Rows are points. The ring and each string are closed loops that go straight from each point to the next, and from the last back to the first. Before rounding, they use only three directions, however many columns there are. Count how often each string passes through the ring. Passing back the other way cancels.
(in the rows, 128 means zero)

Ring (7 x 4)
[[141 147 108 109]
 [117 156 126  95]
 [ 94 141 151 111]
 [ 91 121 155 133]
 [102  96 137 156]
 [132  95 108 159]
 [150 115  99 144]]
String (12 x 4)
[[ 76 148 161  98]
 [ 74 147 125  77]
 [ 92 148 120  84]
 [ 97 168 112  61]
 [133 170 123  87]
 [150 153 138 125]
 [133 140 132 125]
 [106 142 116  97]
 [ 92 152 124  82]
 [108 132 129 116]
 [121 135 163 142]
 [ 94 140 171 123]]
Times through: 0

Ring (6 x 8)
[[154 151 139 133 127 166 151 128]
 [116 161 111 123 138 155 141 100]
 [ 89 130  90 123 134 137 110  93]
 [ 86  94  97 134 126 129  87 111]
 [119  69 125 148 113 136  86 144]
 [165  96 143 144 110 155 120 153]]
String (14 x 8)
[[107  71  85 132 113 124  77 114]
 [ 64  79 102 142 129 123  72 118]
 [ 61 103 105 139 136 129  86 111]
 [ 99 119 126 140 132 145 111 124]
 [124 118 100 126 123 143 115 109]
 [120 123  96 124 125 142 116 104]
 [ 87 132 123 137 139 145 115 116]
 [ 65 136  99 129 144 137 108  95]
 [ 71 118  74 121 134 127  94  84]
 [ 89  97  74 123 124 125  86  94]
 [ 57  80 110 146 132 124  71 122]
 [ 81  84 125 149 128 132  84 134]
 [112 102 121 140 124 142 104 129]
 [126  93 100 131 115 137 100 118]]
Times through: 1

Ring (6 x 12)
[[158 173 132 122 142  94 144 152 142 106 164 136]
 [ 96 192 114 163 145 118 148 134 157 105 154 122]
 [ 77 148 118 159 140 150 127 133 145 124 144 113]
 [ 95 111 131 136 135 157 111 140 130 135 140 116]
 [149  90 162  93 129 138 100 156 111 135 135 138]
 [174 129 154  94 135 106 122 159 123 119 151 144]]
String (29 x 12)
[[124 151 135 131 138 123 129 145 138 117 148 130]
 [137 175 115 139 145 105 148 146 149 110 170 122]
 [152 203 108 142 149  84 163 147 157  99 181 125]
 [158 203 123 133 146  80 159 149 153  96 171 137]
 [144 176 147 123 138 100 138 148 140 103 145 146]
 [128 153 154 122 134 119 124 146 133 112 133 144]
 [152 149 132 118 140 108 134 152 136 116 161 131]
 [187 147 124 105 143  92 141 160 135 117 182 128]
 [199 140 142  90 139  88 134 164 127 116 172 140]
 [185 133 163  86 133  98 122 162 120 116 148 153]
 [161 132 167  96 131 111 116 156 121 117 135 153]
 [146 134 156 108 133 119 119 152 126 118 138 144]
 [145 135 144 114 136 119 124 151 130 120 149 135]
 [184 127 137  96 139 102 129 161 126 123 170 132]
 [203 127 148  83 137  92 128 166 121 120 168 142]
 [210 135 161  77 135  84 127 168 120 114 160 153]
 [159 146 164 102 133 106 122 154 126 111 137 153]
 [141 147 147 118 136 115 126 149 132 115 145 139]
 [152 150 125 122 142 109 137 152 138 118 168 126]
 [164 163 117 123 145  97 146 153 143 113 179 124]
 [180 195 104 129 151  73 166 155 154 101 196 124]
 [155 215 118 140 148  77 164 148 158  92 174 135]
 [120 188 144 139 139 107 140 141 146 100 139 144]
 [121 158 138 133 138 121 131 143 139 113 144 134]
 [128 167 121 139 143 113 141 144 146 112 162 124]
 [134 193  96 153 150  99 161 143 159 106 185 113]
 [115 230  99 170 151  91 171 136 170  91 174 122]
 [103 213 129 159 143 105 152 135 159  93 144 138]
 [113 179 136 143 140 115 138 140 146 105 142 136]]
Times through: 5

Ring (8 x 14)
[[167 122 101 128  83  90 131 131 161 109 111 120 143 110]
 [156 118 107 138 103  90 116 128 170 104  85 103 115 108]
 [124 112 117 148 126 104 110 125 166 108  84 101  83 114]
 [ 89 106 126 153 142 123 116 123 152 118 105 113  64 125]
 [ 74 104 127 152 139 134 128 126 137 129 136 131  68 134]
 [ 91 107 116 142 116 128 141 132 131 134 160 146  98 137]
 [113 111 109 135 100 119 144 134 134 131 160 147 119 133]
 [155 120 101 127  81  98 140 133 150 117 133 134 146 118]]
String (19 x 14)
[[118 119 127 132 103 121 146 118 143 113 131 135 126 114]
 [138 113  99 135  95 102 132 138 148 124 137 133 122 128]
 [175 110  65 130  71  78 124 161 152 135 150 136 140 140]
 [187 117  71 125  64  75 129 153 156 125 139 133 156 128]
 [177 127 103 121  70  89 142 127 158 106 117 127 165 105]
 [159 128 121 125  85 100 141 115 160  97 100 119 151  96]
 [191 122  91 131  83  71 112 134 179 100  77  99 137 104]
 [193 110  66 143  95  57  86 156 186 114  74  88 104 123]
 [154 111  93 144 109  85 103 140 171 113  88 100  97 120]
 [121 117 124 140 115 113 129 119 155 109 105 117 105 112]
 [120 121 136 139 119 115 129 109 160  98  87 109 105 101]
 [145 120 121 142 117  96 111 117 176  94  63  92 101  99]
 [187 112  78 144 101  62  87 147 189 106  61  83 101 114]
 [178 114  82 139  94  72 103 144 176 111  86  99 115 117]
 [155 116  98 136  96  90 120 136 162 113 107 115 120 117]
 [128 119 122 134 103 112 138 119 151 110 116 125 122 111]
 [138 128 130 123  87 115 154 110 147 103 123 134 152 101]
 [167 123  96 120  66  94 148 135 146 119 146 142 166 118]
 [123 125 132 125  91 123 159 112 138 110 140 143 147 108]]
Times through: 1

Ring (8 x 14)
[[119 112 164 134 100 140 107 162 123 136 142 173 106 109]
 [100 150 165 130 103 133 110 186 137 131 140 179 126 117]
 [ 93 163 162 137 105 127 123 180 148 128 142 170 140 127]
 [ 94 159 153 153 120 116 150 152 146 120 153 138 160 144]
 [109 131 147 162 144 111 164 130 115 115 167 106 166 148]
 [123 104 146 164 147 115 162 116  98 117 171  99 154 143]
 [135  78 150 161 127 128 147 103 103 126 163 115 125 129]
 [134  81 157 149 104 140 124 120 116 135 150 148 104 115]]
String (26 x 14)
[[ 94 155 155 155  93 126 146 135 173 128 143 154 145 141]
 [ 81 185 157 145 108 118 142 173 165 122 144 158 162 143]
 [ 85 181 160 135 129 115 130 200 132 119 150 156 163 134]
 [102 148 158 138 129 121 129 179 117 122 154 149 147 128]
 [103 140 159 146  96 131 131 147 154 131 142 162 131 129]
 [ 98 151 164 138  79 138 116 163 169 136 132 186 120 121]
 [ 96 165 174 106 117 133  82 245 109 131 139 200 123 101]
 [110 135 166 123 122 132 101 201 103 129 147 173 122 108]
 [115 121 159 140 120 129 123 162 113 128 152 151 128 120]
 [119 106 158 151  89 139 128 122 147 136 142 159 111 122]
 [134  79 163 140  85 150 106 130 126 142 140 173  85 103]
 [139  74 163 134 112 144 103 150  91 137 150 160  92 100]
 [131  89 160 140 118 137 116 147  98 132 153 150 108 111]
 [121 106 157 148 112 132 129 137 121 130 151 146 121 122]
 [124  96 157 154  87 141 130 111 146 137 143 155 107 122]
 [131  83 161 147  78 149 114 116 141 143 138 170  88 110]
 [127  95 166 133  92 147 100 154 121 140 140 178  92 102]
 [118 120 170 115 122 138  87 211  87 133 146 181 108  97]
 [112 125 159 141 116 129 124 160 120 128 150 153 129 122]
 [112 123 157 148 108 130 133 141 135 129 149 149 129 127]
 [103 137 161 147  77 138 125 139 173 136 134 175 118 125]
 [ 87 172 164 135  86 132 118 180 172 132 133 187 134 125]
 [ 81 189 163 129 118 119 121 210 142 122 144 172 157 130]
 [ 84 184 160 133 133 114 129 206 128 118 152 156 165 134]
 [101 149 157 142 131 119 135 174 118 121 155 143 152 132]
 [110 128 155 150 113 126 138 141 134 127 151 143 137 131]]
Times through: 5
String (31 x 14)
[[101 141 155 157  84 131 143 123 177 132 140 158 133 137]
 [ 84 178 156 149 102 120 144 160 172 124 143 157 158 143]
 [ 81 188 156 143 126 112 143 186 146 117 151 149 172 143]
 [ 89 174 156 141 135 113 139 188 127 117 155 143 167 139]
 [103 143 156 147 119 122 138 155 133 124 152 144 146 134]
 [108 129 155 154  99 129 141 128 153 129 146 149 133 134]
 [ 94 156 157 153  85 129 140 138 180 131 138 164 138 137]
 [ 82 181 162 141  88 127 128 174 179 129 135 179 144 134]
 [ 84 184 165 124 116 123 112 217 137 125 142 179 149 123]
 [ 94 168 165 121 131 122 108 223 109 123 149 171 145 117]
 [108 136 160 137 119 127 122 172 120 127 150 156 134 122]
 [112 121 159 151  82 138 129 126 162 136 139 165 116 125]
 [113 118 163 143  75 144 115 138 160 140 134 180 103 115]
 [119 110 166 132  87 146 101 160 134 140 136 184  97 105]
 [128  97 169 122 105 146  87 182  98 139 142 184  91  94]
 [130  94 165 129 116 140 101 170  92 134 149 165 102 102]
 [125 101 160 140 116 135 119 151 106 131 152 152 115 115]
 [121 106 157 149 107 134 130 133 126 131 150 148 119 123]
 [128  88 157 154  84 143 127 106 144 139 143 157 100 119]
 [135  76 159 149  85 147 119 111 133 141 142 161  91 111]
 [139  72 163 137 101 147 104 138 104 140 146 165  87 101]
 [134  84 164 133 106 144 102 155 100 137 147 167  93 101]
 [124 105 163 131 120 136 107 173  96 131 150 161 112 107]
 [117 117 161 138 115 133 118 162 113 130 150 157 121 116]
 [115 116 157 152  95 134 134 126 147 133 145 153 121 127]
 [110 126 164 139  80 142 112 151 155 139 134 182 107 115]
 [101 147 167 128  87 139 103 184 149 136 133 192 114 112]
 [ 90 174 170 116 111 130  97 227 129 129 139 192 133 112]
 [ 88 179 166 121 123 123 108 224 124 124 144 178 147 120]
 [101 148 159 140 118 124 128 171 130 125 149 155 142 128]
 [107 131 156 151 102 129 137 137 147 129 147 150 133 132]]
Times through: 5

Ring (10 x 14)
[[111 154 119 118 142 130 132 123 140 131 135 129 143 126]
 [125 184 131 145 112 146 153 145 128 133 169 130 134 109]
 [139 195 146 163  87 160 166 162 118 131 193 130 129 100]
 [143 182 147 159  87 162 161 160 120 124 192 123 129 103]
 [138 141 141 131 110 151 139 140 132 114 163 116 137 122]
 [130 116 138 110 128 138 124 123 139 115 131 121 146 140]
 [119  98 137  91 143 124 113 107 143 120  97 133 156 157]
 [105  93 131  76 160 109 105  92 147 130  67 146 165 170]
 [101 107 121  81 166 109 107  94 149 132  77 142 161 161]
 [103 127 116  95 160 117 116 105 148 131 101 134 153 145]]
String (27 x 14)
[[129 214 132 166  98 156 168 161 121 138 197 130 126  92]
 [132 197 145 158  93 153 165 155 118 139 178 140 133 106]
 [129 172 141 141 106 147 151 144 125 132 160 135 138 118]
 [130 164 133 138 114 148 145 142 131 124 166 123 135 115]
 [148 206 147 177  75 171 174 174 115 126 218 121 121  88]
 [158 218 161 191  53 180 186 186 105 128 232 126 118  83]
 [147 183 154 162  80 164 165 163 116 126 193 128 129 105]
 [134 157 145 136 105 148 146 142 127 126 157 131 139 123]
 [132 144 135 129 117 147 137 137 134 118 158 118 138 122]
 [138 133 134 127 117 151 133 138 138 108 166 106 135 120]
 [140 116 139 118 118 149 127 133 139 104 155 106 139 130]
 [133 110 145 108 123 138 124 123 137 115 126 125 148 145]
 [124 126 142 110 126 133 128 121 135 126 119 137 150 144]
 [121 115 140 102 133 128 122 115 138 126 107 138 154 151]
 [119 117 132 101 140 128 120 114 142 123 113 130 151 146]
 [112  94 127  83 157 118 106  99 149 120  89 130 158 159]
 [100  68 136  56 171  98  93  77 150 133  32 157 176 191]
 [ 97  76 138  57 169  94  97  76 147 141  25 167 179 193]
 [112 122 137  98 141 120 122 109 138 134  95 147 157 154]
 [115 130 133 106 138 126 125 115 139 130 112 139 152 144]
 [104 120 131  91 152 113 117 102 142 138  82 151 161 158]
 [ 95 114 114  80 173 107 107  92 152 134  77 141 160 157]
 [110 138 128 106 143 123 126 114 139 135 109 142 152 143]
 [118 142 130 115 133 132 131 123 137 129 128 133 146 134]
 [114 144 116 114 144 132 127 122 144 123 138 120 142 126]
 [113 169 113 128 139 137 137 131 141 128 156 120 136 113]
 [120 181 121 140 124 144 147 141 134 130 170 123 133 107]]
Times through: 4

Ring (10 x 14)
[[159 151 129 155 175 169 115 130 127 116 163 149 110 181]
 [154 150 143 154 159 154 109 136 142 129 160 147 127 180]
 [135 141 156 141 131 131 106 142 155 143 148 138 144 160]
 [108 128 153 116  92 109 108 145 156 148 126 118 153 116]
 [ 93 120 142 100  75 103 113 143 147 144 113 106 149  86]
 [ 85 115 126  89  74 108 122 138 133 132 106  99 137  66]
 [ 93 113 114  94 104 124 134 131 117 113 117 104 116  76]
 [108 118 110 108 137 142 139 127 110 102 132 116 102 102]
 [135 132 110 131 171 164 136 124 108  97 152 134  93 142]
 [154 145 116 148 182 174 126 126 114 103 161 145  97 169]]
String (27 x 14)
[[145 138 138 148 177 154 125 132 133 115 164 146 114 175]
 [178 160 123 170 204 189 116 126 120 107 177 161  98 206]
 [173 163 117 163 181 186 110 127 118 112 164 154 103 188]
 [145 146 124 140 147 158 113 132 126 120 147 137 116 152]
 [153 153 128 147 148 162 107 133 130 125 150 141 120 162]
 [169 160 154 169 167 159  98 139 152 138 169 158 134 206]
 [147 145 168 156 153 134 104 144 163 145 164 149 146 190]
 [128 131 166 140 140 120 114 144 162 141 155 138 146 165]
 [114 129 177 129  99  99 102 151 177 161 138 128 169 143]
 [102 131 146 107  62 105  99 146 154 155 110 109 160  92]
 [107 129 132 108  86 120 111 139 138 137 117 112 140  95]
 [105 121 143 113 111 115 122 140 144 133 131 118 137 114]
 [108 120 143 117 122 119 125 138 142 129 137 122 133 121]
 [101 125 125 101  85 120 116 137 132 132 113 107 134  84]
 [ 86 123 116  84  47 111 111 138 128 138  91  92 141  47]
 [ 63 111 127  67  17  85 111 144 140 150  78  80 157  21]
 [ 91 113 149 102  92 100 122 143 150 139 122 110 146  96]
 [103 120 147 112 106 111 120 141 147 136 130 117 141 112]
 [ 95 118 164 110  86  93 112 148 165 152 125 114 161 109]
 [106 129 165 117  77  98 100 150 168 161 123 118 168 116]
 [125 141 137 124  99 131 102 140 143 142 127 123 142 121]
 [126 135 133 127 126 138 115 136 135 128 138 127 128 132]
 [136 134 155 145 158 135 118 139 150 131 160 143 132 172]
 [159 150 153 163 176 155 110 137 148 129 171 155 127 200]
 [177 168 125 166 173 183 101 130 126 121 163 155 113 193]
 [148 151 116 139 143 164 111 130 120 119 143 136 113 146]
 [131 133 134 133 149 143 123 134 133 120 149 134 120 147]]
Times through: 2

Ring (10 x 14)
[[107 110 115 115 125 149 105 164 109 187 103 177 145 116]
 [106 123 122 110 111 163 113 148 108 181 119 168 140 114]
 [110 148 136 115  95 166 120 119 103 171 143 128 132 110]
 [115 164 143 125  88 155 127  99 105 152 155  94 127 115]
 [121 171 143 132  86 137 135  89 115 123 159  73 125 128]
 [127 162 133 141  96 106 141  96 135  85 148  68 127 150]
 [127 151 127 144 107  94 136 109 137  88 134  77 131 153]
 [124 127 120 147 129  93 114 140 123 134 106 104 140 139]
 [118 113 117 141 138 106 100 160 111 172  93 133 146 125]
 [113 106 114 131 138 124  98 168 108 188  91 158 148 118]]
String (30 x 14)
[[130 159 126 143  99  88 150  97 151  52 144  66 127 168]
 [128 146 118 136 104  91 150 112 157  50 135  93 131 173]
 [120 136 118 127 108 115 136 127 141  97 127 121 135 153]
 [121 138 126 139 116 112 120 128 120 136 122 104 136 133]
 [121 136 127 145 122 108 112 131 113 151 116  99 138 127]
 [119 131 119 129 114 117 127 134 132 119 120 126 137 143]
 [119 129 122 137 122 113 114 139 118 148 112 118 139 131]
 [119 121 127 152 139 107  90 152  94 201  95 110 144 108]
 [117 128 126 139 126 121 103 143 104 178 109 119 141 116]
 [116 130 120 127 115 125 121 138 123 138 119 132 138 134]
 [113 105 109 123 133 123 110 167 123 158  95 168 147 133]
 [107  89 107 122 146 133  91 190 107 206  77 193 153 115]
 [105  95 116 126 146 146  78 187  84 249  79 183 153  92]
 [109 116 124 126 128 145  95 159  94 212 103 154 145 102]
 [105 110 120 115 127 159  96 167  95 216 101 178 146 101]
 [ 99 103 111  95 119 178 108 173 110 197 105 215 147 112]
 [108 122 114 104 107 154 129 146 131 136 123 175 139 136]
 [113 132 121 117 107 141 127 134 125 135 127 144 137 134]
 [114 138 129 125 109 142 117 130 109 162 128 125 136 119]
 [109 148 140 120  99 169 110 121  89 199 139 124 134  97]
 [113 150 138 125 101 155 115 118  98 178 139 113 133 107]
 [115 146 131 123 100 144 125 119 114 146 138 117 133 124]
 [115 150 127 115  90 146 141 111 132 108 148 123 130 141]
 [117 180 150 126  76 158 135  80 106 138 171  73 122 116]
 [120 185 153 135  78 148 133  74 102 139 172  54 121 115]
 [122 174 138 126  78 134 152  82 135  81 168  76 122 147]
 [121 158 130 127  91 126 145 101 136  89 151  94 127 149]
 [119 145 130 132 107 126 124 120 118 137 132 105 133 130]
 [120 145 125 129 103 121 135 117 132 107 136 108 132 145]
 [125 151 121 128  96 107 152 107 154  57 144  98 129 167]]
Times through: 0
